Each row of a before or after table is a point. The points were changed in one or more steps. Then noise was added and the rows were shuffled. The steps act on how far a point lies along the listed directions, d1 being the first. Write out the steps. A step turns or swaps two directions, mirrors them in a line or flattens them onto one, adds a multiple of one to another, or multiplies one. Angles are multiples of 10 degrees, from the lower direction toward the higher: turns from -170 to 170, lines from 10 to 170 but not 90. Use the fewest steps. Two steps may share a direction if one is a turn and the other turns, adds or multiplies; they go together, in the order done. Otherwise the lowest direction goes first.

Directions:
(1): [-30  41  -4]
(2): [-32 -26 -30]
(3): [ 26  16 -41]
Before:
[[ 38  -1 -14]
 [ 66  -4  -7]
 [ 40 -14  -9]
 [-19  27 -15]
 [ 47   5 -19]
 [-17  26 -39]
 [-27  31 -26]
 [  5  20  60]
 [ 29 -25 -31]]
After:
[[-13  38 -22]
 [ 43  47  25]
 [-10  34 -14]
 [ 12 -22 -45]
 [-15 -53 -21]
 [  9 -29 -26]
 [-24  24 -29]
 [  7 -36 -23]
 [ 21 -40 -35]]
Steps: add -0.7 times d1 to d2; turn d2 and d3 by -50 degrees

Directions:
(1): [ 26 -20  36  50   1 -17]
(2): [ 40  32  -5 -12 -40 -28]
(3): [ 18  35  42 -16  25  30]
(4): [-40  42   5  36 -21   5]
(5): [ 31   8 -41  30   6  40]
(6): [ -1 -25  20  -9 -49  40]
Before (14 x 6):
[[-30  15 -22 -14  -2 -10]
 [-24  32   6  -5  -5   9]
 [-22  21  30 -33  22  39]
 [-45 -13  17 -23 -25   9]
 [-47 -18   0  -4  39   0]
 [ 23  17 -17 -22  15 -19]
 [-10 -12  15  -3   8  18]
 [-11 -19 -27 -10   9  21]
 [-18  29  39 -16  36  -1]
 [ 16 -10 -12  -6 -28 -10]
 [-32  25   2  13   0 -13]
 [ 20  -9  18 -24  24  39]
 [-41 -17 -26 -37  -2 -12]
 [-35  20 -33   9   0  42]]
After, 14 rows:
[[-25  15  23  18 -11  21]
 [  5  25  53  38  11  14]
 [ 22  37  79  13  27  43]
 [ 23  -3  89  49  32 -14]
 [ 16  10 -22  -8  17  13]
 [ 33 -25  24  11  12 -37]
 [ -9  -7   8  -3   7 -23]
 [ 43 -10  29   8   0  36]
 [ 30  36 112  -7  64  49]
 [ 33  69 101  18  10   3]
 [ 32  26  60 -17  22  -1]
 [-15 -37  37  37  -5  -1]
 [-10  26  54  17  60   8]
 [-21  -7  67 -17   6   2]]
Steps: multiply d1 by 3; turn d1 and d3 by -120 degrees; swap d2 and d5; multiply d6 by -1

Directions:
(1): [-37  23 -47 -19  19 -31  -2 -36 -18  44   0]
(2): [ -6   7 -37 -12 -33  48 -34 -12   4 -15 -54]
(3): [ 31   3  42 -37 -33  -4  -8 -53  23  29   4]
(4): [ 33 -26 -13  -5  68  40 -15 -12  19  21   6]
(5): [ 28 -17 -36 -62  -4 -22  38  26  16 -17  -8]
Before (10 x 11):
[[  0 -11  -9  -7   6  18 -20 -18  -4  22   7]
 [-18  -1 -52 -25  25  -2  35  49   0 -24  -5]
 [-31  31  21  71   4 -21 -13   4 -19   0  20]
 [-25  40  16   6   8 -31 -16 -66   8  41  26]
 [-55  21 -51 -11  50 -35   6 -30  -2  59   1]
 [  0  27 -22 -52 -41 -30  17  -3  -7   7 -14]
 [-66  47  24  39  24 -56  14 -44 -33  49  35]
 [-16 -13 -11  16  55  21 -18  -1  -4   5  -2]
 [-47  24  -4   7  13 -78  47  63 -33 -21  29]
 [ 19   3  40 -23  -9 -56  33 -17  16  13  63]]
After, 10 rows:
[[-27  31 -31 -18 -17 -15 -15 -60   1  43  13]
 [ -7 -15 -13   5  30  11  -6  19  -1 -11 -12]
 [ 28   8  23 -34 -48  14   0  -6  13   6 -12]
 [-72  44 -65  24   2  42 -35 -17 -25  -7 -56]
 [-30  37 -61 -58  -6 -32   4  -7 -11   9 -30]
 [-35  37 -21  37  -9  38 -40 -25   8 -13 -29]
 [ 27  -1 -19 -62 -16  -4  33  10  18 -12  -6]
 [-31  27 -44  50  19  -4  -8  19 -26 -11  -7]
 [  2 -12   7   4  -9  23 -14   6   0  -3   1]
 [-19   3 -40 -13 -28  56 -27  -2  27 -13 -75]]
Steps: turn d1 and d2 by 100 degrees; multiply d3 by 0.7; turn d3 and d5 by -50 degrees; multiply d4 by 0.4
